Every row gives one point. Each copy is the shape, with its points in the same order, stretched, turned, moved and blurred by noise. Some copies are also mirrored. Which?

Shape:
0.9,4.7
-0.8,0.0
1.6,-2.8
-1.1,4.4
0.6,-0.2
2.9,-4.0
2.9,-2.7
1.0,-0.5
Copy 1:
4.0,1.2
-0.7,0.1
-3.2,-3.5
3.1,3.0
-0.5,-1.1
-3.7,-5.7
-2.7,-5.3
-1.0,-1.9
Copy 1 is: only turned
Copy 2:
1.8,1.5
-3.0,-0.2
-4.5,-5.3
0.4,3.6
-2.3,-2.0
-4.2,-6.9
-3.6,-5.5
-2.7,-2.1
Copy 2 is: only turned
Copy 3, 8 rows:
-1.3,-4.6
-1.5,0.1
1.7,1.4
-3.3,-3.4
0.1,-0.4
3.8,2.0
3.1,0.8
0.6,-0.3
Copy 3 is: mirrored
Copy 4 (8 x 2):
4.1,-5.7
0.1,-1.0
0.4,3.2
2.2,-6.3
1.1,-0.4
0.7,5.2
1.4,3.6
1.2,0.4
Copy 4 is: mirrored

Shape (7 x 4):
-3.8,-1.1,4.1,1.0
-0.1,2.9,4.0,-0.9
1.0,-2.5,1.5,0.5
-1.0,-3.3,-6.4,1.7
0.2,2.7,2.1,-0.9
-3.3,2.4,-1.6,-5.1
-0.4,-3.4,0.3,0.6
Copy 1:
2.5,0.8,1.4,3.6
2.2,4.6,-1.4,1.5
2.1,-1.3,-2.6,2.1
-5.4,-6.5,-1.7,-1.7
0.7,3.7,-1.8,0.5
-0.8,1.9,4.0,-5.4
1.2,-2.9,-1.1,1.4
Copy 1 is: only turned
Copy 2:
-2.6,3.2,1.1,6.4
-3.2,2.3,4.3,0.7
2.6,0.7,0.5,1.9
1.9,-5.6,-6.8,1.0
-2.6,1.1,4.0,-0.3
-4.3,-5.5,3.6,2.1
2.5,0.0,-0.7,3.5
Copy 2 is: only turned

Shape, 12 rows:
3.1,4.6,-1.7,0.3,-0.4,0.6,0.9,-4.1
-0.9,3.5,2.5,1.3,2.3,-5.5,1.0,2.0
3.3,0.1,-0.8,-4.0,-5.0,-2.4,-1.0,-1.0
0.0,-2.2,0.9,2.6,1.9,-3.6,2.7,2.0
-0.7,2.3,-4.3,-2.6,2.8,-1.7,1.3,-2.3
-0.9,-7.1,3.7,4.7,2.0,0.3,0.7,-0.6
2.6,3.2,-1.3,-3.4,2.1,3.1,-0.4,0.0
-0.5,-0.7,1.3,-0.9,4.0,-1.1,0.5,-6.4
-3.9,-1.8,-0.1,4.5,0.3,-4.0,-2.8,-1.0
-2.3,-3.5,1.5,1.6,-0.9,-2.3,4.2,0.3
3.5,-7.7,1.3,5.6,0.5,-4.1,2.2,2.8
-0.8,5.9,-3.2,-2.4,-3.1,1.2,-0.8,-5.6
Copy 1 (12 x 8):
0.2,-3.9,2.4,1.4,-1.2,1.8,2.4,-2.3
0.6,2.8,0.8,-2.2,2.0,-0.3,4.8,-3.1
3.2,-3.4,1.5,-1.9,-2.4,-2.8,0.1,-1.2
3.7,2.2,-1.1,1.1,2.1,0.3,2.7,-1.1
-0.8,0.6,0.3,0.4,-5.6,2.9,1.0,-3.1
3.8,-1.5,-3.4,6.8,5.4,-1.1,-0.9,0.2
-0.6,-2.1,1.6,-2.4,-0.9,3.2,-0.8,-1.5
0.2,-3.2,-2.2,3.9,0.0,1.1,-1.0,-5.9
-0.3,1.7,0.0,6.5,0.0,-2.5,1.8,-0.8
3.1,-0.1,-3.1,1.8,0.2,-0.7,3.7,0.5
8.6,1.3,-0.6,4.4,5.4,-0.9,1.1,1.0
-3.3,-4.1,2.3,0.8,-6.2,0.1,2.2,-1.9
Copy 1 is: only turned
Copy 2, 12 rows:
-0.1,3.6,-4.2,-1.5,3.3,-1.7,-6.6,-0.7
-2.8,3.2,0.6,4.2,-0.7,-0.8,0.5,4.4
-1.1,2.9,-5.1,-1.4,-2.8,-0.9,-4.6,-4.6
-2.9,0.2,0.7,1.2,-0.5,-1.7,2.2,2.7
-1.1,6.0,-1.5,-3.0,1.9,2.3,-3.6,3.9
-2.3,-5.4,4.3,-0.7,-0.7,-3.4,0.8,1.4
4.5,2.9,-4.0,-1.9,1.6,0.3,-4.3,3.0
-1.2,2.6,3.5,-1.9,-0.4,-1.2,-7.3,3.8
-7.1,-1.8,2.9,1.0,0.5,3.7,-0.4,1.8
-2.4,0.9,2.7,0.2,0.6,-2.4,2.2,-0.3
-4.8,-4.5,-1.2,-0.6,-3.4,-5.3,4.3,0.1
-0.9,5.0,-2.5,-1.8,4.9,2.6,-8.1,-2.7
Copy 2 is: only turned
